Each row of a before or after table is a point. The points were changed in one or more steps. Then noise was added and the rows were shuffled. The steps act on columns, c1 being the first. What was done? A step turns or swaps two columns, mirrors them in a line or flattens them onto one, adds a multiple of one to another, or multiplies or shifts one. Angles are multiples of 10 degrees, from the lower column toward the higher: turns from -170 to 170, lines from 10 to 170 but not 90. Use the fewest steps. Two steps may share a column if one is a turn and the other turns, adds or multiplies; they go together, in the order done. Otherwise the lowest column goes first.
In the rows, 128 means zero.

Before:
[[ 54 166]
 [ 40  91]
 [137 106]
 [124 102]
 [ 84 110]
 [109  92]
 [114 217]
 [124 138]
 [106 182]
 [ 94 101]
 [126 179]
 [151  52]
 [ 79 118]
 [111 108]]
After:
[[ 97 157]
 [210 161]
 [176 138]
 [147 208]
 [ 91 138]
 [104 116]
 [ 97 167]
 [107 170]
 [ 98 128]
 [176 162]
 [105 140]
 [143 140]
 [ 77 207]
 [ 56  91]]
Steps: turn c1 and c2 by -80 degrees

Before:
[[120 172 182 149]
 [161 101 192  89]
 [186 171  90 117]
 [153 137  93  52]
 [150 121 145  81]
 [158 132 131  73]
 [123 179 187  71]
 [191 138 205 165]
 [197 143 167 164]
 [166 102 105  87]
 [204 126 158  51]]
After (11 x 4):
[[166  87 105 109]
 [193 154 203 149]
 [163 113 131  91]
 [151 105 147  96]
 [197 156 166 148]
 [162  89 193 105]
 [125 158 187  79]
 [202  99 162  78]
 [123 174 182 130]
 [152 113  91  76]
 [188 164  88 113]]
Steps: turn c2 and c4 by -20 degrees; multiply c4 by 0.7

Before:
[[ 50 118 126 172 185  74 143 117 139]
 [152 135 135 134 104 160  99  54 179]
 [ 89 133  58 192 155  59 138 116  76]
 [126  84 119 162 115  73 104 116 170]
 [179 180 184  78 142 106  63 144  74]
 [130 117 178 203  89  88 147 105 153]
 [118 166  63 209 222  50 150 140 137]
 [121 199 168 109  69 118  86 164 127]
 [167 172 166 115 147 177  84 156  68]
 [168 156 147  81 126 153 110 201  92]
 [182 184 166  48 122 138 139 137  84]]
After, 11 rows:
[[104 142 140  99 107 157 134  57 185]
 [ 59 113 187 178 135 104  44 127 131]
 [199 101 125  88 166  68 152 130 130]
 [ 99  62 166 164  89 116 100 160 153]
 [161 102  60  65 143  56 103 138  86]
 [152 165 124  91 126  78 146 130 178]
 [114  88  62  61 197  47 145 163 120]
 [ 74 117 172 154 142 175  57 153 106]
 [131 133 171  54 102  89 154 138 144]
 [ 57 104 162 206 123 136 117 109  89]
 [ 78 128 144 200 126 147  93 180 114]]
Steps: turn c1 and c2 by 150 degrees; mirror c4 and c8 in the line at 80 degrees; multiply c5 by 0.7; turn c7 and c9 by -40 degrees

Before:
[[167 168 181 100  32 111 136 137 145 140 136 138]
 [160 145 105 106 149 123 125 167  93  74 128 121]
 [148 135 105 156  68 106 139 139 137 122  80  95]
 [154 167 103 150 126 171 154 135 184 137 118 119]
 [162 128 115  49 158 123 150 127 110 111  97  70]
 [ 81 162 158 155 156 117 104 146  96 123  37 113]
 [140 164 120 142 131 108 140 144 100 139  56 142]
 [170 138 134 155 152 134 116 152 160 145 137 129]
 [131 156 102  74 129 126 135 163  97 143 134 111]
 [161 147 110 129 150 142 107 117 112 124 142 119]
 [123 152 160 156 156 108 146 137 101 128 128 136]
 [169  96 122 148 143 159 146 142 144 125  99 112]
 [174 158 112 125  60 189 149 146 137 129 115 105]
 [126 122 100 131 129 151 133 135 126 101  86 142]]
After:
[[106 115 101 101 149 159 142 117 111 116 116 131]
 [ 98  32 145  91  63 249 158 145 140 139 135 132]
 [125  82 117 130 135 161 135 133 122 180 127 160]
 [128  48 139  77 142 152 149 144 147 157 142 129]
 [138 126 123  76 157 146 122 152 159 112 141 123]
 [ 83 151 114 115 152 131 143 170  95 148  78 140]
 [150 168 133  92  65  99 176 143 139 166 149 125]
 [146 192 132 110 126 124 126 148 100 186 175 139]
 [182 167 119 148 156 140 120 139  97 218 166  89]
 [ 21 133 145 153 154 116 185 130 114 167 132 105]
 [ 79 179 148 108  31 127  90 141 145 113 132  96]
 [160 183 156 116 156 114 106 133  99 122 128 117]
 [146  73 145  90 131 226 153 134 182 129 144 150]
 [ 67 147 127 162 128 148 159 160  97 114 136 133]]
Steps: multiply c4 by 1.3; turn c1 and c4 by -120 degrees; multiply c6 by 2.5; turn c2 and c6 by 50 degrees; turn c3 and c7 by -70 degrees; turn c7 and c12 by 50 degrees; turn c10 and c11 by 120 degrees

Before (11 x 18):
[[147 142 145 106 115 132 132  83 135 143 140 116 146 166 120 144 102 134]
 [100 141 131  83 125 171 114 122 123 152 134 116 138 153 103 151 111 121]
 [126 105 157 123 143 185  85 134 106 143 139 124 126 151 102 145 104 108]
 [152 114 139 133 113 125 132 132 129  85  86 151 118 118 123 119 138 172]
 [104 134 168 128 116 144 127 116 112 129 130 117 148 162 132 165 103 123]
 [164 131 125 113  95  95 116 132 123 118 105 159 148 139 143 118 166 166]
 [106 111 157 153 137 161  96 149 144 143 135 133  81 119 107 130 155 139]
 [131 144 132 151 148 149  98 170 141 125 148 125 104 104 105 139 144 130]
 [144 119 114 138  77 108 139 105 112 119 102 133 155 158 112 133 125 153]
 [128  95 124 166 144 159 106 154 133 108 111 131 122 101 141  91 162 166]
 [138  90 122 141  98 132  87 137 138 100  99 132 120  99 149 115 134 157]]
After:
[[114 113 214 153 158 134  94 149 147 145 136 172  95 119 106 135 157 140]
 [102 138 138  79 171 130 108 127 126 150 135 115 118 156 103 186 110 119]
 [143  91 106 140 132 101  88 137 139 103 104 116 137  98 143  94 135 155]
 [107 131 247 126 143 117 122 117 110 125 127 108 128 163 131 219 101 132]
 [133 107 213 126 181 143  85 140 105 140 139 134 117 153  99 171 110 107]
 [139 123  85 141 106  76 137 103 113 119 108  88 159 161 112 142 131 154]
 [150 142 180 104 132 113 133  83 136 144 141 115 125 164 118 167 101 135]
 [151 113 162 135 126 113 137 130 132  88  86 125 155 122 125 110 135 175]
 [132  95 116 166 158 142 105 152 138 109 107 124 133 102 142  40 160 168]
 [136 140 140 148 148 144 100 169 139 126 144 152 101 104 103 156 143 136]
 [165 133 113 111 101  95 123 133 119 118 106 117 171 140 143 105 163 166]]
Steps: turn c1 and c7 by 10 degrees; multiply c3 by 3; swap c5 and c6; add -0.7 times c11 to c13; turn c12 and c13 by 50 degrees; multiply c16 by 2.5

Before:
[[170 162 209  73 127 136 135  92 119 195 144 104  79  82  66  86 133  89
   89  96 170 173  95  53]
 [ 72 205 112 104  74 177 102  63 156 221 188  78  61 174  81  91 129 106
  130  62 170 187 122 113]
 [111 244 138 119  86  83 160 112  65 165  93 100 109  90  85 134  83 124
  124 187 125 209 175 150]
 [149 140  88 184 150 149 143 107  54 101 158 127 126 105  85 182  87  71
  158 115 106 195  92 129]
 [ 82 188 112 158 115 130  66  89 132  98  86 185  95 132 144 176 119 121
  103 172 102 174 135  83]
 [ 65 122 200 205 128 173 126 136  90 156 114 122 124  49  99  87 166 161
  202 166 119 119  85  56]
 [ 73 174 131 133  62 154  89  47 108 229 144  99 106 129  76 199 108 172
  197 160 178 135 190  74]
 [143 222 135 100 109  95 160 124  87 174 118 121 149  55  59  68 111 133
  103  84 122 218  84  43]
 [183 130 174 138 138 176 131 153  79 156 186 177  73 139 166 175 178 121
   74 132 107 110 124 141]
 [116 165 159 112 133  68 193 115  75 129 127 121 158 173 137 152 138 167
  119  63 159 147 193 102]
 [118 164 120 132  70 111 117 138  99 130  99  97  47  80 155 152 112  96
   68  79 149 127 122  89]
 [184 205 175 170 152  60 130 105 100 142 152 128 157  77 102 173 176  71
   69 173 140 192  86  65]
 [153 117 140 140 135  69 113  62 165 188 122 141 160 159 132 107 149  88
   93 154 117 165  69  28]]
After, 13 rows:
[[132 218 133 103 111  92 161 125  86 144 117 121 149  56  61  72 116 146
  106  71 117  59  64  44]
 [127 162 116 135  68 110 111 140 106 179 100  98  48  78 158 152 106 162
   64 116 150 133 131  93]
 [ 85 182 133 134  57 154  86  52 114  48 142  99  97 129  73 201 103 142
  193  53 170 157  97  76]
 [182 127 171 134 136 168 132 149  77 115 190 177  76 138 167 172 177 149
   78 109 105 136 143 141]
 [ 81 211 115 109  75 179 101  60 156 143 191  76  61 173  80  99 132 188
  136  37 165  91  77 112]
 [ 61 123 202 206 128 173 129 142  94  83 118 120 122  49  98  86 165 118
  203 116 114 108 152  55]
 [158 120 138 133 134  74 110  62 162  86 125 139 160 160 133 107 150 193
   90 107 117  71 119  30]
 [ 96 163 163 115 135  68 194 117  73 172 129 122 159 173 142 150 140  93
  118  75 162 155  88 100]
 [178 209 174 169 157  60 129 104 101 105 154 127 154  76 101 171 169 184
   69 169 141  72  92  66]
 [141 141  90 182 151 149 139 100  52 167 156 128 128 106  82 185  82 170
  155 165 116  73  83 130]
 [164 160 208  74 128 131 136  96 121 135 148 105  76  82  63  92 132 198
   87  77 169  92  96  53]
 [105 190 112 158 115 131  65  90 135 104  86 180 101 135 143 173 119 115
  106 176  99 110  85  81]
 [104 250 136 114  84  82 161 113  58  62  94  97 108  94  89 127  78 150
  124 129 123 119  44 151]]
Steps: add -0.3 times c7 to c1; turn c10 and c18 by 150 degrees; turn c10 and c20 by 60 degrees; multiply c23 by 0.7; turn c22 and c23 by -120 degrees

Before, 11 rows:
[[148 171 128 141 134 112 139 180 125 163 113 116 119 178 138 163 120 135
  130 137 138 114 135 153  83 172 130 160 155  95 135 117 147 131 119 139
  153 128 130 107 121 119  95 143 117 114 123 164 128 155 117 117 146  86
  141 151 125 109 129 168 122 153 140 116]
 [ 99 116 176 110 146 172 128 154  97 166 160  96 137 115 175 119 120  98
  147  98 154 130  89 133 126 112 152 113 117 144 145 151  68 133 139 106
   90 125 112 109 145 119 158  92 134 123  95 131 114 110  88 134 109 145
  128 124 147 102 114  86 177 128  99 122]
 [144 102 105 141  80 191 149 160 155 121 139 140 110 145 145  86 145 158
   94 137 157 171 105 180 154 149  87 142 124 164 172 127  82  95 149 111
  129  80 120 162 120 110 134 140 109 117 149 150  86 124 153 142 168 123
  120 118 123 122 114 151 134 125 162 152]
 [126 110 138 120  88 170 140 162 116 133 143 147 131 126 143 123 120 124
  110 113 145 155 103 181 174 134 110 133 106 153 123 152  93  73 151 108
  136 118 122 146 167 111 124 124 121 116 108 144  87  88 131  80 135 138
   97 132 126  87 126 154 120 140 136 156]
 [138 139 149 142 161 118 118 159 142 159 104 147 107 172 121 176 102 100
   93 159 147 139 115 144  99 175 148 132 174  91 129 114 137 134 103 142
  150 138 160 126 112 139 100 130 102 139 143 156 161 166 125 147 158 123
  129 142 108 100 132 153 119 156 160  98]
 [133  93  92 165  84 169 130 133 131 107 117 143 112 142 153 139 130 136
   71 114 148 187 121 132 126 139  88 157 117 152 164 132  98  90 146 120
  125  76 129 170 172 101 130 129 134 118 164 148  96 125 161 105 161 109
  126 129 121 148 119 174  94 139 150 150]
 [ 91 174 116 118 141 119 113 121  88 147 172  96 152 137 123 141 106 147
  122 133 134 166 104 109 115 144 131 116 151  87 115 164 143 148 106 150
  100 140  95 158 145 174 106  77 159 151 106 109 140 142 155 164  90 167
  156 129 161 145 143 177 164 109 106  98]
 [109 153 165  92 168 146 105 129 117 164 159 110 178 136 166 113 126 114
  133 127 146 133  84 113 140  79 148  84 118 141 133 162 103 138 123 111
  120 158  91  93 136 156 155  82 162 103  97  80 118 125 109 126  98 152
  150 138 176 109 114 130 158 116 114 117]
 [148 126 100 174 126 119 149 139 148 100 114 148 124 176 122 147 123 137
  104 124 132 167 112 175 116 171 118 174 131 112 145 111  98 116 136 129
  152 133 144 140 109 119  90 141 111 122 130 143 116 134 159 109 153  96
   99 110  92 157 128 175 121 172 152 122]
 [129 180 150 143 159 109 147 155 120 135 114 123  99 191 135 138 115 112
   92 150 122 119 132 108 110 192 144 135 154 110 155 117 144 122 114 166
  166 136 148  83 103 116  74 166 109 144 151 148 151 147 112 142 154 134
  121 151 118 126 146 147 143 174 131  89]
 [ 97 141 146 106 133 146  70 112 102 154 159 123 165 125 165 124 113 100
  148 104 162 127  85 156 109 129 116  87 128 143 145 147 105 128 127 117
  116 127 108 106 141 137 164 105 159 112  93 108 114 106  94 127 105 167
  113 131 174  86 136 103 169  85  91 122]]
After, 11 rows:
[[110 148 166  77 170 146 110 129 183 162 157 108 178 165 165 112 127 114
  139 122 126 138  92 111 140  80 120  82 120 139 129 164 100 141 123 107
  123 162  88  93 133 155 153  81 163 108 124  80 123 145 110 128  96 149
  149 141 103 109 116 129 152 115 117 126]
 [ 96 140 146  95 130 141  65 111 217 154 157 124 167 162 173 122 115  98
  149 102 106 125  83 155 112 132 140  85 127 140 147 147 101 125 123 116
  115 124 112 111 142 134 166 111 161 114 110 106 116 161  95 124 110 170
  116 133 126  83 137 105 170  84  93 120]
 [151 126  97 188 131 125 151 142  59  97 111 148 124 141 126 147 124 134
  103 122 134 166 112 174 115 168 140 176 134 113 144 109  99 119 133 131
  148 129 143 143 114 122  89 137 111 121 170 142 121 131 144 109 153  96
   96 108 126 154 129 178 124 168 154 123]
 [134  95  93 177  84 166 133 134 115 108 118 142 114  96 159 135 126 132
   71 114 127 191 122 130 122 143 151 157 123 155 164 128 101  96 146 122
  124  67 134 174 175 100 130 127 136 116 149 153  94 150 161 102 162 108
  127 132 137 154 121 174  97 139 146 148]
 [142 100 106 143  82 187 152 162  58 121 140 133 110 113 150  86 140 159
   94 137 125 173 104 179 154 144 153 142 121 168 168 128  82  99 149 108
  133  71 116 165 122 106 135 142 108 120 151 149  85 162 149 140 170 129
  116 123  91 122 116 149 135 126 158 156]
 [137 144 150 149 161 123 122 157  77 154  97 144 105 131 117 172 104 101
   91 167 167 137 120 140 101 179 117 135 173  91 125 118 135 131 101 142
  147 147 158 126 115 140 101 132  98 139 175 151 165 147 113 147 157 122
  125 140 124  99 139 154 115 157 161  97]
 [124 107 135 120  89 174 141 162 160 134 146 146 135 147 147 127 117 126
  114 117  87 152 103 183 169 137 142 140 109 152 121 150  94  75 151 110
  140 112 121 143 169 114 125 122 122 119 126 141  86 147 132  75 135 137
   97 135 151  85 122 156 119 139 139 152]
 [131 184 150 151 155 113 154 157 145 133 115 127  97 127 133 137 113 111
   93 153 137 117 130 109 114 193 111 134 155 113 156 117 145 122 111 170
  170 147 147  79 101 111  66 162 108 143 196 144 149 125  96 143 152 127
  116 150 153 129 146 145 138 168 126  88]
 [ 94 116 177 104 144 172 132 153 222 167 157  97 133 154 173 119 120  93
  150  92 110 130  90 132 125 111 102 113 116 144 147 152  67 130 140 102
   92 135 112 111 147 114 157  94 133 120 106 136 115 154  94 132 107 144
  131 123 160 105 110  86 179 128 102 122]
 [ 91 176 114 116 139 115 115 121 252 147 170  97 152 154 124 141 107 148
  119 134 142 162  97 108 115 142 130 116 152  88 120 162 142 142 105 152
  103 141  92 161 140 175 108  74 158 149 134 113 143 126 150 166  89 168
  157 124 160 147 139 177 159 110 101  96]
 [145 170 128 147 133 107 135 180 133 163 111 119 120 150 134 162 116 134
  127 136 157 109 130 154  88 173 128 161 153  94 134 118 142 126 119 143
  148 132 131 106 124 113  91 141 115 116 170 169 133 136 107 116 145  95
  139 144 132 107 129 171 125 156 138 113]]
Steps: multiply c4 by 1.3; multiply c9 by 3; turn c9 and c57 by -150 degrees; add -0.3 times c14 to c51; turn c14 and c47 by 70 degrees; swap c21 and c50; mirror c27 and c38 in the line at 80 degrees
